Each row is a point. Two turns around zero, p and q, are shown by what they do to some points. Write where each new point lands after one turn and then the other. Backwards means that the second turn is done in reverse. Each puzzle has new turns, and all numbers are rounded.

Turn p:
[ 5, 12] => [10, -8]
[-46,   3] => [14, 44]
[ 41, -15] => [-25, -36]
Turn q:
[-14,  48] => [ 45, -21]
[ 22, -21] => [-30,  -3]
[ -8, -27] => [-15,  24]
Where do these land?
p, then q backwards: [38, 27] => [21, 41]
q, then p: [ 15, -35] => [21, 32]
p, then q backwards: [-27,   3] => [-25, -10]
q, then p: [  7, -24] => [16, 19]
q, then p: [-33,  29] => [ -6, -44]

Turn p:
[-15,   2, -16,   7] => [ -4,  -1,  15, -17]
[  1,  22,  42, -20] => [  6,  21, -46,   3]
[-11, -21, -29, -20] => [ 12, -35,  12, -16]
[37, 31,  8, 25] => [-41,  21,  -6,  29]
[-11, -34,  -4,   8] => [27, -5, 25,  2]
Turn q:
[-37, -13,  -1,   9] => [ 16, -19,   2,  31]
[-11,  10, -29,  17] => [ 23, -15, -24,  -4]
[-38, -27,  14, -29] => [-14,   1,   7,  54]
[ 10,  34,  -3, -17] => [  7,  34, -13, -12]
[32, 11, 21, 25] => [  4,   2,  27, -38]
[-4, -7, 12,  9] => [ 2, -7, 15,  3]
[ 48,  -9, -14, -13] => [-38,   3, -13, -34]
Where do these land?
p, then q: [ 17,   8,  40, -23] => [ 14, -20, -36, -25]
p, then q backwards: [ 15,   7, -16,  15] => [  5, -21,  14, -10]
q, then p backwards: [-7, 17,  6,  6] => [-11, -12,  11,   4]
p, then q backwards: [  7,  14, -20, -30] => [ 13, -23, -27,  10]
q, then p backwards: [-32, -45, -11,  31] => [ 35, -34, -29, -29]

Turn p:
[  2, -15, -13,  20, -13,  -3, -27,  17] => [ 17, -23,  -8,  -2,  -7,  13,   0, -30]
[ -8,  18,  20, -17,  -6,  11,  -3,   3] => [-10,  10,  14,  11, -18, -21,  -1,   2]
[-17,   2, -11,   8, -11,  -4,   7,  -7] => [ -4,   3, -25,  -3,  -5,  -1,   6,   0]
[  8,   1,  19,  -8,  10, -19,  -2,  15] => [  8,   3,  16,   1,  17, -18, -14,  -9]
[ -2,  -2,  -1,   0,  -3,   8,   7, -14] => [-12,   6,  -4,  -1,  -3,   8,   5,   6]
[ -3,  25, -32,   8,  -6,  11,   1,  11] => [ 20, -16, -16,  12, -15,  -2,  21,  16]
[  2, -16,  13, -11,  -8,  17,  12,  24] => [  5,  12,  23, -19,  -8,  -7,  17, -12]
[-4, 13, 19, -4, 31, 15, 21, -7] => [-23,  -2,  19,  -7,   9, -17,   3,  30]
[  2, -14,   5, -20,  10, -16, -17,   5] => [ 12,   6,  11,  -7,   2,   0, -30,  -7]
[ 20, -12, -19,  24,  -4, -19,   1, -46] => [-14,   1, -28,  14,  28,  44,  -7,   3]
Turn q:
[  3,  -7, -36, -33,  18,   5,   1, -15] => [ 13,   5, -17, -30, -34,   5,  15,  15]
[  7,  10, -28, -14,  19,  18,  -5, -21] => [ 10,  -7, -24, -19, -20,  24,  14,   7]
[ 34,  -9,  15, -28,   8,  17,   7,   1] => [ -1,  30,  -4,  -1, -26,  21, -23,  -8]
[ 14, -14,  27,  -1,  10,  16,  -3,  -2] => [ -5,  12,  19,  10,  -9,  24, -12, -10]
[ 26,  -1,  13,   1,  10,   2, -10,  18] => [  8,   6,   7,   0,   2,  14, -32,  -2]
[-19,  -7,   1,  11,  -6,  -5,   6,   7] => [  3,  -6,  11,  11,   6, -16,  10,   1]
[-22,  16,  -2,   8,   2,  -6,   7,  10] => [ 12,  -1,  -3,   6,  22, -10,  15,   3]
[-24,  18,   3,  15, -16, -28,   3,  -9] => [-14,  -9,  -1,  -5,  32, -24,  18,  -6]
[ -9,   1,  12,   9, -27,   4,  -8,  12] => [-17,  -4,   3,  24,  13,  -9,  -7,  10]
[ 13,  -2, -10,  18,  -9,  -6,  17,  -2] => [  2, -14,  -9,   3,  -5, -14,  -7, -21]
[-23,  -5,   4,  14,  -8, -17, -16,   3] => [ -9, -14,  19,   0,  19, -14,   7,  12]
Where do these land?
p, then q: [ 16,   7,  17,   5, -18,   0,   3,  -3] => [  0,  -8,   2,   5,  12,   5,  16, -21]
p, then q backwards: [ 12,   9,  -6,  11, -17,  12,  21,   8] => [-30,   5,   0,  -2,   6,  10,  12, -12]
p, then q: [  5,  -3, -10,  21, -13,  -8,  -5,  -2] => [  6, -14,  -4,  -1, -19,   6,  10,  -8]
q, then p: [ 25,  -8, -11, -24,  -5,  18, -15,  -6] => [ 15,   0,  -6,   6, -37,   0,  11, -13]
p, then q: [ -3,  -1,   3,   4, -30,   2,   7,  23] => [-12,   2, -17, -10,  -5,  -9,   8, -28]
q, then p backwards: [-23,  13,  -8, -14,  35,  -2, -11, -15] => [ 13, -21, -25,   3,   2,  16,  31,  11]
q, then p: [-20,  -5,  -3, -18,  22, -19,   2, -21] => [  1,  35,  13,   1,   4, -18,   6,  17]
q, then p: [-12,   2,  13,  22, -13,   6,  -4,   4] => [-16, -18,  -3, -16,  13,  -1,  -1,  -4]
q, then p: [  7, -17,   7,  14,  -9,  13,  11,   7] => [-16,  -9, -11,   7,   5,   9,   2, -20]
q, then p: [ -6,   4,  -3, -21,  48, -21,  -8,   5] => [12, 22, 44, 18, -1, -8, -1, 19]

Turn p:
[-11,  -3,  -5,  10, -15,   3, -32,  15, -18,   6, -14] => [ 18, -16,  19,  14,   5,   1, -16,  11, -25,  11,  -3]
[  5,   8,  -1,  10,  -9,  11,  -3,  48, -16,  21, -20] => [ 13, -28,  20, -15,  41,   5,  -7,  13, -15,   6,   9]
[-15,  -8,   9, -13,  19,   2,  11, -17,  37, -10,  18] => [-14,  12, -28,   6, -16,  23,   9, -26,  17,  -8,  -7]
[  9,   6,  11,  -5,   5,  11,   1, -14, -19,  -6, -23] => [ 29,   5,   1,   4,   2, -21,   2,   0,  10,  -4,   9]
[ -6,  10,  27,  10,  22, -22,  10, -16,  23,  -5,  25] => [-29, -10, -31,  11, -15,  -2,  -1, -10,  18, -28,  -4]
[ -1,  14, -14, -26,  20,   2,  -2, -21,  37,  -6,  13] => [-14,  19, -28,  -8, -23,  14, -10, -28,  14,  13,  14]
[ 17, -10,  -7,   5,  -1,  -1, -10,  22, -38,  -1,  10] => [ 11,  -2,  16, -15,   1,   1,  -6,  41, -14,  -9,   1]
[  6, -28,  -4,  12, -11,   7,  -2,  23, -11,  -7, -10] => [12, -7, 22,  4, 10, 15, 15, 24, -3,  7, -8]
[  0,   2,  -2, -10,  18, -28,   7, -26,  27,  -9,  -4] => [-16,  -4, -23,   2, -31,  -8,  15, -19,  15,   8,   8]
[-11,   7, -17,  22,  -1,  15,   4,   9, -12,  -5,   0] => [ -1,  10,  -5,  12,  24,   0,   0,  16, -16,   7,   3]
[-16,   9,  16, -34, -13,  -7,   9, -10, -24,   3,  -9] => [ 24,   2,  -3, -21,  -5, -27,  -1, -19, -10,  -8, -23]
[  5, -20, -16,  16,  -7,   7,   2,   0, -18,  28,  -2] => [ -3,   7,  32,   3,   8,   1,  14,   8, -23,  -8,  13]
[ -1,  18,   2,  -8, -10, -19,  17, -14,  30, -17,  12] => [-29,   4, -20,  -5,  -9, -11,  -1, -16,  22,  13, -17]
[ 18,  -5,   0,  11, -17,  20, -14,   2,   3,   9,   4] => [ -1,   8,  29,   8,   9,   9, -15,   5,   8,   0,   5]
Turn q:
[ 15, -23, -25,   1,  10,  -2,  -3, -20, -10,  14,  10] => [ -9,   2,  15, -14,  24, -20,  21,   7,  -8,   7, -14]
[ -2, -23,  26, -19, -14,  -3,  -2, -17,  -3,  23,  16] => [ 14,   1,  36,   7,  23,  17,   5, -10,  14,  13,  -3]
[ -4,  19,  -6,  19,  13,  -2,  12,  25, -18,  11,  11] => [  6,   8,  -2, -14, -13, -19,  -1, -17, -15, -21,  23]
[ -3,   8,  21,  -4,   3, -35, -14,  26, -16,  -9, -19] => [ -2,  -4,  -2,  14, -21,  18, -15, -22, -35,  16,  10]
[-10,  13,   2,   5, -10, -18,  10, -23,  18, -20,  -3] => [-19,  -6,  12,  14, -25,   2, -11,  18,  14,  -1,  -8]
[ 33,  -5,  16, -12,   9,  16,   9, -14, -10, -11, -12] => [  6,  12,  -9,  29,  26,  -9,  -9,   1,  -6,  -4, -22]
[ -5,  -2,  -1, -22, -14, -14,  12,   2,  43,  -2,  11] => [ -3,  -6,  12,   3,   1,  10, -18,  33,  22,  19,  23]
[ -9,  -3, -27,  26,  -2,   3, -22,  -1, -40, -14,  13] => [  7, -16,  -4, -30, -21, -23,  19, -19, -16,  -4, -28]
[ -4,  13,   0, -10, -25,   6,  -1,   3,  -9,   5, -23] => [ -8,  -2,  -9, -11,   4,  21, -24, -13,   3,  -7, -10]
[ -5, -10,   1,   6,  19, -23,   7, -21,  30,   8,   8] => [-20,   5,  23,  16,  -4,  -3,  21,  23,   7,   9,  16]
[-13,  19,  13,   4,  17,  22, -13,   2,   2,  -1,   3] => [ 12, -12, -16,  12,  -5,   7,  16,  -6,   5, -23,   8]
[-18, -14, -21,  11,  10,  31,  14,  23, -10,   9,   5] => [ 21,  23, -16, -35,   0,  -4,  17,   4,  -1, -16,   6]
[  2,  17, -10, -19,   5, -14,   2,   2,   6, -14, -12] => [-11, -12,  -6,   6,  -3,   5, -19,  18, -16,  -3,   3]
[ 25,  -8,  11,  12, -22,  30, -11,  12,  16,   0,  -9] => [  5,   8, -32,   4,  15,  -3,  -5, -17,  30,  17,  -4]
Where do these land?
p, then q backwards: [ 25, -14, -15,   0,  -1,  10,  22,   7,  11,   1,  -5] => [-13, -23,  -4,   5,  -2,   1,   1,  -6,  19,  26,   4]
q, then p: [ 12,  10,  20,   2,  14,  11,  15, -17,  17,  23,  11] => [-24,  -7, -30,  18,   2,   8,   0,   9,  17, -10,   0]
q, then p: [  9, -27, -19,  -6, -22,  14,   0, -17, -14, -11,   8] => [ 20, -26,   3, -15,  -5,  -4,  12, -20,   9,  11,  21]
p, then q: [-30,   7, -20,   7,  23, -25,   1, -20,  15,  21,  16] => [  4,  -8,  26, -36, -22,  -3,   4,  -1,   1, -19, -30]
q, then p backwards: [-25,  23,   7,  23,  20,  20, -13, -17,   0,  -5,  -7] => [ -8, -27,  27,   5,  25, -17,  14, -15,   7,   0,  10]
p, then q: [ 24, -30,  16,  10,  -8, -15,   2,  22,   9,  20, -11] => [31, 31,  5, 20,  1, 17,  4,  9, 16, 15,  0]
p, then q backwards: [ -6,  22,   0,  16, -11, -20,   4,  11,  -6,  12, -12] => [ 26,  10, -19,  -7,   5, -12, -15,  -6,  -3,   2,  11]
q, then p: [-23, -12,   7, -11,  -6,  -2,  -4,  26,  -7,   0, -15] => [ 14,  27,  16, -12,  10,  -1, -19,  -2,   1,  -3,   8]
q, then p: [-21,   3,  -2,  -4,  10, -13,  20,  22, -24, -13,  15] => [ 11,   1,  19, -18,  -5, -19, -22,  21,  12,  -4, -18]
p, then q backwards: [ 24,   0,  14, -21, -16,  21, -13,  -9, -23, -23, -19] => [ -1, -19,  12,  -3, -21,  16,  28,   4,  -2, -17,  36]
q, then p backwards: [ 18,  14,   6,  25,  17,  -5,   0, -15,   3, -13,  26] => [  3,   3,  14,  20,  -5, -22,   2, -31, -10,  -1, -20]
q, then p: [  8,  -4, -20, -14,  -4,   4,  -8, -12,  -3, -25, -21] => [ 23, -13,   6,  -1,   9,   5,  12,   3, -21,  20,  12]
p, then q: [ -7,   9,  27,  -6, -18,  -9,  -6,  20,  21,   2,  -1] => [-11,   8,  -7,   7,  12,  23,  26,  10,   2,  15, -16]
q, then p: [ -8,  -1, -21, -22,   2,  10, -20,   0,   1,  10,  15] => [ 14,   5,  -1, -21,  -9,  23,  20,   4,   6, -10,   3]

Turn p:
[ 18,   8, -20,  -1,   3,  -1,  11,   0,   7,   2, -21,  13] => [  4,  23, -10,   4,   6,  -8,  17,   5, -20,   8,  -5,   3]
[ 11,  12, -11,  -5,   5,  -4, -10,   8,  -1,   3, -11,  -4] => [-11,  11,  -2,   5,   8,   3,   6,  11,  -4,  14,   5,   3]
[ 21, -12,  -8,   1,  -4,   7,  -6,  -7,   4,  -8, -14, -10] => [ -3,   5,  -1,  -8,  10, -19, -12,   3, -16,  14,  -3,  -1]
[14, -2,  1, 11, 13, -6,  8, -9, 13,  2, -3,  4] => [ -1,   5,  -8,  -9, -11, -10,   4,   7, -17,  -9,   4,   6]
[-16, -10,   7,  -6,   4,  -6,   7,  12,  -3,  -7,  13,  -4] => [  4, -16,   9,   7, -11,   2,   3, -14,  11,   0,  10,   1]
[-19, -10,  14, -11,  -6, -20,  -3,   3, -11, -18,  11,  -8] => [ -4, -10,  16,   3,  -2,  -5,  -7, -21,  26,  -4,  12,  11]
[ -7,  13,   5,   1,  -8,   0,  11, -10,  10,   5,  -1,  -2] => [ -1,  13,   3,  -6, -12,   5,   2,  -3,   3,  -9, -12,  -6]
[ 14,   4,  -3,   2,   1,   1,   8,   1, -14,  11, -18,  -2] => [ -3,   9, -19,  10,  -1,  -8,  -1,   8,  -2,  11, -10,   4]
[ 6, 11,  8,  5,  1, 21, -8, -4, -2, -6,  6, 16] => [  9,  -4,   5,   3,  12,   0,  -1,  21,  -1, -15,  -6, -10]
[17,  0,  3, -4, 11,  1, -5,  1,  9,  9, -5, -2] => [-14,  -2,  -7,  -5,  -1,  -7,   7,  12, -11,   3,   2,  -4]
[ -5,   4,  -2,  13, -10,   8,   1,   9,   1,  -4,   7,  -7] => [ 13,   2,   5,  -2,  -5,   9, -10,   3,   4,   6,   3,  -9]
[-12,   1,   5,  15,  -2,   8,  -9,  -2,   6,   6,  -5,  13] => [ 13,  -5,  -1, -15,   4,  10,   4,  11,   4,  -5,  -9,   4]
[-30,  -6,   2, -13,   9,  -1,   4,  -2,  -6,  -2,  10, -10] => [ -6, -17,  15,  10, -10,  13,   0, -19,   7,  -2,  -6,   9]
[  7,   3, -13,  10,  -5,  -4,  -6,  -8,  -8,   4,  11,   4] => [  3,   7, -11,   1,  10,  10, -12,   0,  -6,  -8,   8,   1]
[-19, -16,  11, -18, -11,  -4,  -3,   9,  -4,   1,  20,   0] => [ -2, -22,   7,   0,   3,   5,   2, -24,  21,  -3,   6, -10]
Turn q:
[  3, -22,   5,  -6,   7, -10, -14,  12,   4,  -3, -15,   8] => [-12, -14,   1,  -3,  -6,  -1,  20,  17,   5,  11,  12,   1]
[  4,  10,   0, -13,   0,   8,  15,   9,  -1,  -6, -17,   8] => [  2, -18,   5, -11,  -2,   1,  -7,  -1,  -1,  -9,   0,  21]
[  6,  11,  11,  -4,   7,  -6, -15,   0,  -9,  -1,  16, -13] => [ 11,  10,  -1,   5,   5,  -1,  19,   3,   2, -12, -17,  -9]
[ -4, -19,  -9,  12,   9,  10,  -8, -22,  13, -13,   3,  10] => [ -8,  21, -10,   4,   2,  11,  -7,  17, -13,  13,  19,   2]
[13, -1, -3, -4, -5, -6,  7,  2, -1,  4,  2, -1] => [ 6, -3, -7,  0, -5, -5,  1, -6,  7,  6, -5,  6]
[ -2,   6,  11, -13, -16, -13,  -6,  -2,  -4, -11,  -1,   1] => [  2,   7,   9,  -5,  -6,  -5,  18, -11,   6, -11,   7,   7]
[  5, -10,   5,  14,   6,   1, -11,  -3, -16,   0,  11,   0] => [ -1,  15,  -2,  -7,   6,   3,   5,  12,   8,   8,  -9, -14]
[-15,   4,   0,  11,  11,   2,  15, -10,   5,   0,  11,  -1] => [  0,   5, -12,  -5,   6,   3, -14,  -6, -18,  -6,   2, -12]
[-12, -14,  -8, -14,  -5,  12,   3,  12,  -2,  11,  -4,  -6] => [  2, -16,   8,   6, -18,   4, -12,   6,   9,  -2,   7, -10]
[ 14,  10,   2,   4, -15,   9,   0,  -2,  10,  11,  -2,  11] => [  5,   3,   9,   6,   6, -19, -10,  -2,   0,   9,  -3,  15]
[-11,  12,  -6, -13,   6, -17,   4,   1,  -4,   3, -15,   2] => [-18, -13,  -2,  -1, -10,   1,   6, -12,  -5, -15,  -5,   5]
[ -7,   5, -13,  11,   0,  12,   9,   8,  -2,  -9,  16,  -2] => [  7,   3,  -8,   1,  15,  10, -19,  -3,   9,  -8,   4,  -7]
[  7,   9,   3,  16,  -4,  -4,   2,  -6,   6,  15,  -6, -17] => [  3,  -1,   7,   9,   7,  -2,   0, -16, -11,  16, -15,  -5]
Where do these land?
q, then p: [ -9,  -7,   0, -15,  48,  -2,  -6,  -2,   7,   3,   0,   3] => [ 26,  -6,   3,  24,   3,   3,  -7, -13,   5,  34,   6,   4]
q, then p: [  1,  -9,   2,  -3,   1,  -5,   1,   8,   1,  -6,  -7, -24] => [  5,  -7,  -8,  -1,  -7,  -9, -10,  -3, -11,   2, -12, -14]
q, then p: [ 33, -12, -23,  -5,  -4,  -4,  -6, -23,  -4,   1,  -6,  11] => [ 17,  20, -16, -10,  11,  25,  24,   5,   4,  -1, -10,  -8]
q, then p backwards: [  3,   1,  13,   2,  -9,  -2,  -4,   4,  -5,  25,  -2, -14] => [ -6,  -5,   6, -13,  -7,  19,  14,   6,   7, -10,  -7,  -6]
p, then q: [  2, -11,   0,   4,  -4,   2,   3,  -4,  -1,   4,  10,   6] => [ 1,  8, -7,  3, -6, 11,  4,  4,  4,  3,  0,  4]
p, then q backwards: [ -6,   0, -18,  11,   3,   1,   3,   5,  -1,  -7,   2, -18] => [  1,  -8,  -5,   3,  -9,  14,   8, -15,   9,   0,  -9,  -9]
q, then p: [  0,   2,  11, -10, -10,   6,  -7,   3,  -6,  -9,  12,   4] => [ -3,   9,   9,   1,  -6, -12,   6,   5,   1,  -6,  13,  -9]
q, then p: [13, -7,  4, -3, -3, -5, -7, -9, 20,  7, -7, -3] => [  9,   4, -26,   2,  -5,   5,  -1,  -2,   7,  -6,   1,   0]
p, then q: [ -5,   1,  10,   4, -11,  -5,  -7,  -4,  -3,   5,   1,   6] => [ 3, -5, -4, 10,  0,  3,  2,  5, -6, -4,  9, 10]
q, then p: [-6, 38,  0, 10, -3, -3,  3,  8, -1, -2,  1, -1] => [ -4,  -4,  13,   1,   0, -15,  -1,   8,  -9, -13,  -5,  30]
p, then q: [-6, -6, -2, -4, -3,  0, 25,  6,  5,  2,  7, 10] => [  9,  12,  -3,  -4,  -4,   8,  -4, -16,  -2,  14,  -4,  10]
p, then q: [ -3,   2,  -1,  13,  15,   3,   3,   8,  -4, -10,  -3,  10] => [  5,  -3,  -6, -11,   9, -10,  -1,   3,  14,  10,  -1,   5]
p, then q: [ -9, -10,   6,   2,  -3,  -8,  -7,  -1,  -4,  -3,  -6,   9] => [ -2,  -2, -12,   0,  -5,  -7,   2,   8,  -7,   2,   8,  10]
q, then p: [-8,  8, 10, -4, -6, 13,  5, -8, -4, -9,  0,  6] => [-7, -1, 10,  8, 10, -9,  1,  8, 10, -9,  5, -4]
q, then p: [  0,  12, -12,  -2, -12,  11,  -1,   9,   0,  -2,  -4,  -5] => [  5,  -8,   5, -16,   3,  -7,   0,  12,  -4,  -9,   0,   3]
